Each point is reached from the start by the listed moves, each made once or not at all, plus a little noise. Is the number of moves made odd or even? Then give how often each move was made.

Moves:
(1): [  8.1 -29.9 -15.5]
(2): [-14.1  34.4  -1.4]
(3): [ 22.7 -17.4  -6.7]
Start: [-6.5  5.4  2.9]
Points:
[ 15.8 -11.8  -4.2] => odd (0, 0, 1)
[-6.0  5.8  3.2] => even (0, 0, 0)
[ 10.4  -6.8 -21.5] => odd (1, 1, 1)
[-12.7   9.4 -13.0] => even (1, 1, 0)

Moves:
(1): [-11.3  -5.3  14.0  -1.9   0.3   1.9]
(2): [  9.9   9.9  12.4 -18.6  -5.6 -13.9]
(3): [  5.3  -6.3 -10.2   1.6   9.3  28.1]
(4): [  7.1  24.7  -2.2 -20.4   7.1  -4.8]
(5): [ -6.2   0.4   5.4 -10.2  -7.3  -3.1]
(6): [ 10.5  -7.8 -17.5   3.8  15.5   2.1]
Start: [-1.0  5.1 -0.9  0.2  3.0 -9.1]
Points:
[ 13.7   6.8  -1.7 -24.1   4.9 -24.8] => odd (0, 1, 0, 0, 1, 1)
[  2.6 -14.2 -13.5   4.1  28.5  22.3] => odd (1, 0, 1, 0, 0, 1)
[  9.2  15.4  11.8 -17.9  -2.8 -21.7] => odd (0, 1, 0, 0, 0, 0)
[ 14.7 -10.0 -27.9   5.6  28.6  22.1] => even (0, 0, 1, 0, 0, 1)
[  2.9  29.3  18.6 -49.5   6.0  -1.8] => odd (1, 1, 1, 1, 1, 0)

Moves:
(1): [  1.1   5.5  10.2   5.3 -19.3   2.1   7.5  -3.8   9.1]
(2): [-0.9 -4.3  7.2  3.1 12.6 -5.9 -3.3  1.0 -2.3]
(3): [ -7.1  -6.1  -4.3  -2.9  16.2  13.7  -7.5 -10.0   7.9]
(4): [-4.3 -0.8  8.6  0.6 -1.8  3.2 -1.9 13.0 -5.9]
(5): [ -6.8   4.5 -10.9  18.6  15.8  10.4   1.5  -3.3  -5.9]
(6): [-0.5 15.7  8.3  5.3 -9.7 -2.4 -2.6 -1.9  1.5]
(7): [-17.6  -2.2  -3.4   8.1  -3.7  -3.3  -1.4  -8.7   5.6]
(8): [-13.3   6.5  -3.0  -5.9 -12.2  -7.3  17.0  -2.6   0.9]
(9): [ 2.6 -2.9 -8.1 -5.0  7.6  1.0 -5.3  1.8  8.0]
Start: [-2.9 13.9  6.2  3.3 -3.8  3.8  7.4  1.3 12.3]
Points:
[-47.7  23.0  18.9  13.1  -0.2   3.6   8.3  -5.6  21.1] => even (0, 1, 1, 1, 0, 1, 1, 1, 0)
[ -6.2  29.0  14.1   8.3 -13.1   0.3   4.8  -1.8  11.0] => odd (0, 0, 0, 0, 0, 1, 0, 0, 0)
[-28.4  17.9  18.1  -0.2 -21.5  15.2  21.7  -2.8  24.6] => even (1, 0, 1, 1, 0, 0, 0, 1, 0)
[-13.5  36.2  11.7  27.4   0.4  14.9   4.5   8.6   1.1] => odd (0, 0, 0, 1, 1, 1, 0, 0, 0)
[-45.7  41.1  23.8  38.0 -23.3  -0.4  24.2  -4.3  16.4] => odd (1, 1, 0, 1, 1, 1, 1, 1, 0)
[-39.0  10.5  -3.5  30.5  21.5  28.8  -1.6  -8.6  11.5] => even (0, 0, 1, 1, 1, 0, 1, 0, 0)
[-24.1  32.0  23.8   8.7 -17.6   1.9  18.1 -17.2  30.1] => odd (1, 1, 1, 0, 0, 1, 0, 1, 0)

Moves:
(1): [  0.1  13.6   9.9   7.5  22.0   9.1 -15.6   1.9  10.7 -17.5 -12.4 -11.7
   3.5]
(2): [  0.8   7.9  19.0  -5.5  -6.3  13.0 -20.4  -1.2  13.8  -0.9   8.8 -12.3
   2.8]
(3): [  1.3  -8.0  -5.6  -2.7  10.1 -17.4  -9.1   0.1   5.5   2.8  -9.6  -0.2
   5.2]
(4): [  4.9   6.5 -19.8   5.5  15.4 -13.7 -11.7  -9.6  24.2   7.0   1.4   8.5
  -7.9]
(5): [ -3.4  -8.6   7.7   8.8  -7.3   2.1 -10.3  -5.1   5.8  -6.3  -4.5   3.8
  -4.5]
(6): [-22.1   8.7   8.1 -11.9  -6.9  -9.8   1.6   5.5  10.3  -3.8  -2.8 -15.9
   4.4]
(7): [ 1.8 11.9 14.7  6.8  6.0 -8.4 -9.1 -7.1 -0.4 -8.3  3.2 -4.8  3.7]
(8): [ -9.0  -6.3 -19.8  -4.9  -0.3  -7.7  -3.5  12.6 -13.6   9.9  -0.1  15.7
 -25.5]
(9): [  1.2   8.4   2.2   6.4  13.3   4.4 -12.0   2.4   0.3  -4.0  -4.3  14.8
  10.5]
(10): [ -1.8  -2.1   3.5 -10.6 -19.2   3.5   0.7 -14.0 -14.7 -14.3   8.9  -9.2
  14.4]
(11): [ 17.9   4.9  -1.2  18.4   5.4   2.4  -5.8   7.5   5.8 -12.6   1.7   2.0
   7.4]
(12): [-20.1 -10.0   7.0 -22.5  -2.7  -6.7   2.4  -1.3  -5.3  -3.3   9.9  -2.1
  -2.2]
Start: [10.0  1.4  6.5 -3.4  4.0  1.1  3.5 -3.5 -0.1 -8.3 -0.9 -0.6 -7.2]
Points:
[  0.9  16.4  39.2  11.7  17.8   8.4 -55.6  -3.7  14.9 -31.2  -6.0 -11.3
 -28.7] => odd (1, 1, 0, 0, 1, 0, 1, 1, 0, 0, 0, 0)
[-14.8  13.1  24.3 -13.9  14.1  -8.7 -11.2   7.7   9.8 -33.8   3.8  -0.7
  13.0] => even (0, 0, 0, 0, 0, 1, 0, 0, 1, 0, 1, 1)
[ -9.0  13.9  36.9 -20.7  18.4 -13.1 -40.0   7.9  29.9 -32.1   3.9 -15.9
  20.2] => even (0, 1, 1, 0, 0, 1, 0, 0, 1, 0, 1, 1)
[-18.2  20.9  17.1  -5.0   4.6 -23.9 -50.3  -8.2  40.9  -9.5   5.5  -5.7
 -32.2] => even (0, 1, 0, 1, 1, 1, 1, 1, 0, 0, 0, 0)
[ 14.0   5.9   2.8  26.7  25.4   7.8 -30.6  12.6   7.8 -35.3 -18.2   9.5
 -25.1] => even (1, 0, 0, 0, 1, 0, 0, 1, 0, 0, 1, 0)
[ 24.0  12.6  -2.2  22.5  39.2 -27.4 -38.1  13.7  -0.6 -22.2 -10.9  27.4
  -5.1] => odd (0, 0, 1, 0, 0, 0, 1, 1, 1, 0, 1, 0)

Moves:
(1): [ 15.0   0.8   2.2  -7.0  12.8  12.0  -3.5  10.2   1.9   0.5 -20.5  21.7
  -6.7   3.1  17.2  -6.9  -2.9   1.8  -7.8 -14.7]
(2): [ -3.5  -9.2   7.2  -8.9   9.1 -10.1 -27.1  -9.6  11.9  -5.3  -6.6   0.1
  -3.2   1.5   1.8  -6.9 -23.2 -17.0 -12.5   0.6]
(3): [ 10.6  -0.3 -12.4   4.3  -5.8   1.7  -2.5   5.0 -10.9  -7.3   2.1  -4.9
   6.2 -10.3 -13.4   5.1   4.0  14.6  -4.6  -3.9]
(4): [  0.7   5.6  -5.9  -9.9   1.0   3.8  10.9  -6.3  10.8 -12.5 -13.1 -10.8
  -8.8   0.9   6.1  -1.9 -14.7   6.0  -8.9  -6.3]
(5): [  2.7 -23.7  16.2  -2.0 -11.6   6.6   7.4   0.4   1.4   8.0  10.6  -4.9
 -16.6  -7.7  -5.3   6.4   4.2  16.3   5.2 -12.1]
(6): [-13.7  -9.3  -0.4 -15.4   0.8  -3.1   7.6  11.1   6.5  -0.3  -4.1   2.5
 -14.0   0.1  -6.6  -5.9   5.4  -5.8  -2.9   1.9]
(7): [ -5.0  -0.9   9.4  11.3  -7.8   5.6  -4.9   3.6  -6.2   3.3  -3.0  14.8
   0.7  -8.3   5.9 -18.8 -12.2  -5.1   2.6 -13.1]
(8): [-12.2   2.1   5.9   5.0  -9.9  -0.8  -7.2  12.7  -5.2  -0.1   9.7   0.3
   6.1   2.6   4.9   2.1  -2.0   1.3  -1.2  -6.3]
(9): [-9.9 -5.5 -8.1  2.7 -3.1  0.6 -6.8 -0.7 -1.1  4.6  2.7  1.1  3.4  2.7
 11.3  0.4  2.1  5.6 13.7  0.7]
(10): [ -7.9   4.0 -11.0  -3.3  -3.9   3.0   1.5  -3.1   6.0   5.0  13.7   8.5
  12.4   7.5   7.5  15.7  -1.8 -13.1  18.9  -0.1]
(11): [ -0.3   5.6   6.9 -15.0  11.6  -2.9   7.9  -5.6  -2.0   5.0  -5.8  -1.9
  -4.8  -7.1  10.9   0.2  -3.7  -5.8   7.6 -16.8]
(12): [ 13.9  26.0  -0.7   3.6   0.0 -11.4   0.1  -9.2  -4.2  -7.4  -9.1   2.3
 -14.1  -5.5  -4.8  28.5  -0.5  14.8  -3.9  -2.9]
(13): [ 11.9  -2.0  -7.9   0.4   1.3  15.9  -0.4   5.8  -8.0  -1.2  -7.5  -8.1
 -11.0 -13.6  12.8   8.4   0.1   6.7  -6.7   0.3]
(14): [ -3.2  14.0  -9.5  -1.7 -14.3 -12.1 -12.3  -8.7   1.6   5.9   2.0  15.5
 -12.9  -1.9  -4.4  -8.7  11.3  -8.2  -7.9  -3.4]
(15): [ -3.8  -2.3  -0.7   6.7  -9.4 -14.2   7.8  12.1   2.9  -3.8   7.5  -8.8
   8.8   6.6  -4.6  -6.8  12.8 -14.4   9.3 -11.3]
(16): [ -3.4  -0.5  -5.9  -3.5   5.8 -16.7   1.2  -2.8  13.7  18.3  -7.8  -4.3
   1.3  -4.8   5.8  -3.4 -11.5  -9.7   4.7  -3.1]
(17): [ -5.8   5.5   8.7   0.7   1.3  -2.5   3.0  -2.7  11.0 -10.8  -8.4  -2.0
   9.3 -12.1   8.1  -3.4   7.7   2.0  -6.6  -5.8]
(18): [  6.4  -6.8  -3.5   1.8 -10.3  -3.5   5.8 -15.4 -11.1  -7.8 -17.5   3.3
  12.9   1.4   3.8  -2.8  -3.8   5.3 -13.4   8.8]
Start: [  4.7  -1.7  -4.6  19.7  13.6 -13.4  -9.0 -10.7 -11.4  18.9  14.7  11.9
   3.8  12.3  -0.9   4.0   6.8   5.2  11.6 -10.7]
Points:
[ -9.0  -7.8 -34.9 -10.3 -10.3 -32.6 -15.8 -25.3   9.7  -1.8 -10.7  14.2
 -12.5  15.0  15.3  -3.9  -7.5 -34.4 -13.0 -21.1] => even (0, 1, 0, 1, 0, 1, 0, 0, 0, 1, 0, 0, 1, 1, 1, 0, 0, 1)
[ 11.4   8.9 -26.3   8.0   2.6 -49.9  -6.6 -20.0  -2.9  21.4 -30.6  30.1
  23.1 -10.5  34.5 -23.2  22.4  -2.9   6.4 -60.9] => odd (1, 0, 1, 0, 0, 0, 0, 0, 1, 0, 1, 0, 0, 1, 1, 1, 1, 1)
[-34.3 -17.4 -18.2   0.5 -30.5 -32.8  -3.1  12.3 -14.0  36.4  49.8  18.3
  -7.8   5.8   1.3  11.4  39.4  -4.9  49.7 -62.3] => odd (0, 0, 1, 0, 1, 1, 0, 1, 1, 1, 1, 0, 0, 1, 1, 0, 0, 0)
[ 48.4  16.4 -29.1   5.4  29.5 -29.6 -22.6  -4.6   6.8   0.6 -41.6  -0.6
 -24.3  -8.8  20.9  20.1 -30.5   8.9 -19.9 -50.7] => even (1, 1, 1, 1, 0, 0, 0, 0, 0, 0, 0, 1, 1, 0, 1, 1, 0, 0)
[  2.6  25.7  -4.8 -18.4  11.2 -56.8 -18.3 -31.5  13.6   0.0 -33.9  53.9
  -8.8   8.9  28.4   6.7   7.8 -36.8 -10.0 -55.2] => even (1, 1, 0, 0, 0, 1, 0, 0, 0, 1, 1, 1, 0, 1, 1, 0, 1, 1)
[ 13.4 -33.7  -5.5  22.8  -4.7  11.2 -34.0  -9.7 -15.3  20.9  23.3  16.6
  -6.9 -18.8   9.9  14.8 -21.2   9.2  15.1 -39.8] => even (0, 1, 1, 0, 1, 0, 1, 0, 0, 1, 0, 0, 1, 0, 0, 0, 0, 0)
[  3.9   3.5   3.9  -0.4  35.0  -5.1  -9.3 -10.2  -2.6  16.1 -14.2  30.7
   3.9  -2.6  45.5  -4.9  10.3   9.8  17.9 -47.8] => even (1, 0, 0, 0, 0, 0, 0, 0, 1, 0, 1, 0, 0, 0, 0, 0, 1, 0)

Moves:
(1): [ -3.7   0.7   3.5   2.6   3.6  -9.4   1.3  -0.5  -4.8  -4.7   1.6   2.2
   1.8   6.8  -2.2   8.8  -6.4   6.0   8.1  -1.1  -0.7  -5.3  -0.3  -5.8
  -3.3 -12.7]
(2): [  1.8  10.2  -0.5   7.9   0.0   9.0   0.4   8.1  -1.0   2.4  -3.5   1.7
 -16.4   3.0 -15.0   6.1  -1.5  -1.7  -2.0  -1.7  -9.0  -6.7   0.3  -2.1
  -2.0  -9.9]
(3): [ -9.2  -0.5   3.6  -2.3  -1.2  -5.5  -7.4   0.7  -3.1  -0.8  -1.0  -2.8
   0.6   6.4  -5.4  -5.1  -5.8  12.6 -12.3  -9.5   3.8   2.2  -4.4  -2.4
   3.9  -1.5]
(4): [  1.3   3.5  -0.5  -2.0   3.0  -7.2  17.0  -1.4   1.9  -2.2  12.8 -11.3
  -7.2  -9.1   6.5  -5.7   3.6  -5.9  -1.6  11.0  -1.7   3.1   1.9   9.6
   2.9  -8.6]
(5): [ -7.6  -5.5   9.5   5.8 -14.1  -8.4  -9.0  -1.3  -0.7  11.7  -7.8   3.3
   1.2  -3.1   0.0 -10.2  -5.7   6.5  12.0 -11.6 -11.2  -7.5  -0.2 -13.3
  -2.3   4.6]
(6): [ 14.4  -7.8   3.6   2.7  -2.6  -2.3 -11.5  -5.6  -1.2  -2.7 -11.6   2.4
   4.0  18.3   5.2 -10.5  13.8   2.8   9.4 -11.7  -2.3  -0.2  12.0  -4.4
  -0.6   8.3]
(7): [ -9.7  10.8  -2.3   0.9  -6.0   9.3  -9.4   1.6  -1.5 -11.7  -3.8  -9.9
 -11.0   7.0 -13.5  -2.3  -3.4   2.3  13.4  11.3   5.2  -7.6  -2.8  -5.7
   5.6  -0.1]
(8): [ -0.7  -5.2  -0.2   8.7 -13.3  13.9 -13.3   5.9  -1.3   2.7  -1.7  -8.4
  10.9   8.7 -16.0  -2.5  -7.8   0.1 -17.6   3.9  -7.2  -8.3   0.1  -0.1
   5.5  -3.7]
(9): [  5.4  -2.6   0.4  -2.7   8.2  17.9 -10.0  -0.9  11.2   1.6   3.3 -10.6
 -10.1  -4.6   6.1 -21.4 -10.2  15.4   4.4 -16.2  -6.5  -2.0   9.0  -5.6
  -0.7   0.9]
(10): [  0.4  11.7  -2.4 -13.3   5.6   9.5   9.3   2.9   8.6   4.8  -0.5 -12.8
   0.8   0.7   3.2   1.3   2.1  19.9  -0.6 -19.6  -4.8  -2.3   9.3  -7.4
  14.0   5.3]
(11): [  7.7  -0.4   7.3  -2.5 -18.3   1.9  -3.2  -0.6  -2.6  -4.6   9.2   8.1
 -13.9  -0.7 -15.4  -5.9   7.9   6.6   2.2   9.5 -10.8  18.1  -6.5  -9.4
   4.1   3.1]
(12): [-4.8  1.6  0.2  3.6  5.6  9.2  2.0  3.5  9.6 -1.5  0.6  2.9  0.5 -0.8
 -7.9 11.9  2.5 -2.5 -9.9  1.9 -8.3  2.9 -3.1  2.8  2.0  2.5]
(13): [-19.4  -0.3 -10.1   4.2  -3.1  -1.6  -5.9   5.0   0.6  -1.5  13.1  19.2
   0.5   4.6  -8.7   3.4 -14.3   1.0   6.2  -1.9  -6.6 -16.9  -1.1  16.0
  17.0  -3.9]
(14): [ 0.4 -6.8  7.4 -1.1  5.8  0.4 -3.2  9.2 -4.0 -1.2  3.9  5.4  7.9 -8.6
  5.9 -5.6 -8.4  2.3 -2.4 13.1 -1.6 -3.5 -2.7 13.2 -9.0  3.5]
(15): [ -1.9  -4.1  -1.5  -7.9 -14.2  -3.9  -1.4  -2.6   9.0  -7.0   0.1   6.5
   0.7  -2.3   0.4  10.0   5.8   5.1  -2.4   6.9   3.0  -6.0   0.6   1.8
  -1.2  -3.7]
(16): [ -5.1   9.4   3.3   3.4  -6.1  -4.7  -3.2   2.0   6.2   5.4   1.9  -5.4
   5.9  -3.5  -5.4   9.0  -1.0 -11.2   3.0  -9.8  -5.4   0.1 -11.5  11.3
  11.5   4.6]
(17): [  6.1  -5.8  -3.8  -9.6   9.6 -16.1   0.1  -1.0 -11.0   9.4   1.5   0.4
  -9.5  -6.0  -6.2 -11.0   2.0  -8.1  -3.6   5.5  -4.6   5.9   2.3  -1.3
 -10.1   0.3]
(18): [-0.1 -0.7 -8.7 -2.6  6.6  0.3 -3.0  6.9  7.2  2.9 -8.4  6.7  2.5  8.7
  3.4 -4.7 -2.3 -7.2 -3.5  5.1  0.9 -7.4 -1.9 -8.3  3.5 -4.9]
(19): [ -0.9   1.3  -0.4  -9.3  -5.4   0.9  17.2   3.9  13.0  -4.5  -4.2 -23.0
   9.8  -4.2   7.6  -6.0  -7.4  10.2  -3.9   4.8  -3.3   9.4  -6.5   6.0
  -2.7  -4.2]
(20): [ -9.2   3.2  -6.5  -8.7   2.5  16.7   2.9 -17.8  -2.9  -2.5  10.7   1.1
  -1.5   7.1   8.0  14.3   2.9   4.2 -11.4 -26.7  -5.9 -23.7  -1.7  15.4
  -4.5   1.2]
(21): [ -9.2 -11.8  -1.3  -8.0  -7.2  -3.0  16.2   7.8  -4.8  -2.3  18.3  -2.1
  -3.5  -3.1 -14.1   3.0   4.6 -13.1  -3.6   7.6  -5.1  -5.0  -4.0 -14.5
 -13.6 -16.0]
(22): [ -2.2   4.0  -0.9   5.0   5.8   5.8   5.2   8.5  -1.3  -1.9   6.0 -11.8
  -4.2   2.7   2.9  11.5 -11.4   1.5  12.5   2.2  -1.0   1.3  -8.3  -7.5
  -6.4  12.4]
(23): [ -3.7   5.2  12.2   4.1  -2.3   4.4   2.8   9.9   9.5  -0.8  10.3  -2.3
   0.8  10.1   2.7   4.6  -5.4  -2.1   1.9  -1.5  -5.9  19.6   0.3 -15.7
  -9.5  -7.2]
(24): [  2.2  -6.4  -6.0   3.1  -2.6   7.8  -1.9  -0.3  -0.9  -7.6   1.7   9.0
   3.7  -6.8  22.2  -6.1  -1.3  11.3  -0.9  -5.5 -11.8   7.6   5.6   5.3
   3.5   1.7]
Start: [  7.6  -7.3   5.1   2.7  -2.4  -2.0   8.3   4.8  -4.8 -17.7  -1.9   8.1
   1.8   3.9  11.1  -1.3  -7.8  -7.9  -9.4  -3.2 -13.8   0.1   8.4  -2.7
   7.6  -7.2]
Points:
[-26.6  15.7  -1.9 -20.3 -27.4  46.0  11.2  17.1  16.5 -27.2  34.6 -15.7
 -10.4  30.2 -34.2   5.7 -27.8  23.1 -32.4 -16.6 -64.3  -3.0  -1.7  -2.6
  28.4 -13.1] => even (0, 0, 0, 0, 0, 0, 1, 1, 0, 1, 1, 1, 1, 0, 0, 0, 1, 0, 1, 1, 0, 0, 1, 0)
[ -1.0 -24.4  -9.4  -6.9 -21.1  23.9  -4.0  32.9  24.1 -39.9   4.1 -34.7
   4.5  25.4  -5.5 -11.7 -31.5   4.3  -3.9   2.2 -60.8 -14.0  -0.7 -29.1
  -0.2 -21.0] => even (1, 0, 0, 0, 0, 1, 1, 1, 1, 0, 0, 1, 0, 0, 1, 1, 1, 1, 1, 0, 1, 1, 0, 1)
[-43.3 -28.2   9.8  -7.9 -25.5  19.1  19.5  37.9   6.0 -26.0  62.6 -15.4
 -11.1   5.9   6.1 -13.6 -75.3  36.5 -25.3 -24.0 -89.6 -36.0  -0.3  -2.1
 -24.9 -53.2] => odd (1, 1, 1, 1, 1, 0, 0, 1, 1, 0, 0, 0, 1, 1, 1, 0, 1, 0, 1, 1, 1, 1, 1, 1)
[-24.8  -1.5   8.0 -34.1   8.2  25.5  38.7  14.8  26.8 -20.1  42.5 -34.8
   0.6   7.7  19.6   0.9 -30.6  35.6 -37.1 -74.1 -72.6   8.8   3.0 -13.8
  -0.9 -32.9] => even (1, 0, 1, 0, 0, 0, 0, 0, 1, 1, 0, 1, 0, 0, 0, 1, 1, 0, 1, 1, 1, 0, 1, 1)
[-29.4   7.1  27.0   8.2 -32.9  19.1 -16.5  40.4  32.7  -2.3  28.9  -9.8
  -2.3   7.3 -14.5 -17.3 -54.5  33.1 -20.0 -39.8 -66.4 -28.6  11.2   2.1
  38.9 -25.9] => even (0, 1, 1, 1, 1, 0, 0, 1, 1, 1, 0, 0, 1, 1, 1, 1, 0, 0, 0, 0, 0, 0, 1, 0)
[-17.4   1.3   7.3   3.0 -12.7 -16.6   0.3  36.6  -2.3 -35.3  41.4  29.2
 -17.1   5.2  -0.3 -16.4 -36.8 -13.7  12.9  33.0 -56.9  13.5  -8.8   5.9
  25.2 -31.3] => odd (1, 0, 0, 1, 0, 0, 1, 0, 0, 0, 1, 0, 1, 1, 0, 1, 1, 1, 0, 0, 0, 0, 1, 1)
[  1.9 -24.9  12.5 -10.6 -20.6   7.3  -4.7  20.2  16.0 -29.1  10.4 -22.0
  10.6  11.3  20.9 -31.6 -44.2  41.8 -36.7 -16.6 -46.8  24.0  12.3 -19.9
  -5.9 -37.7] => odd (1, 0, 1, 0, 0, 0, 0, 1, 1, 0, 0, 0, 0, 0, 1, 0, 1, 0, 1, 0, 0, 0, 1, 1)
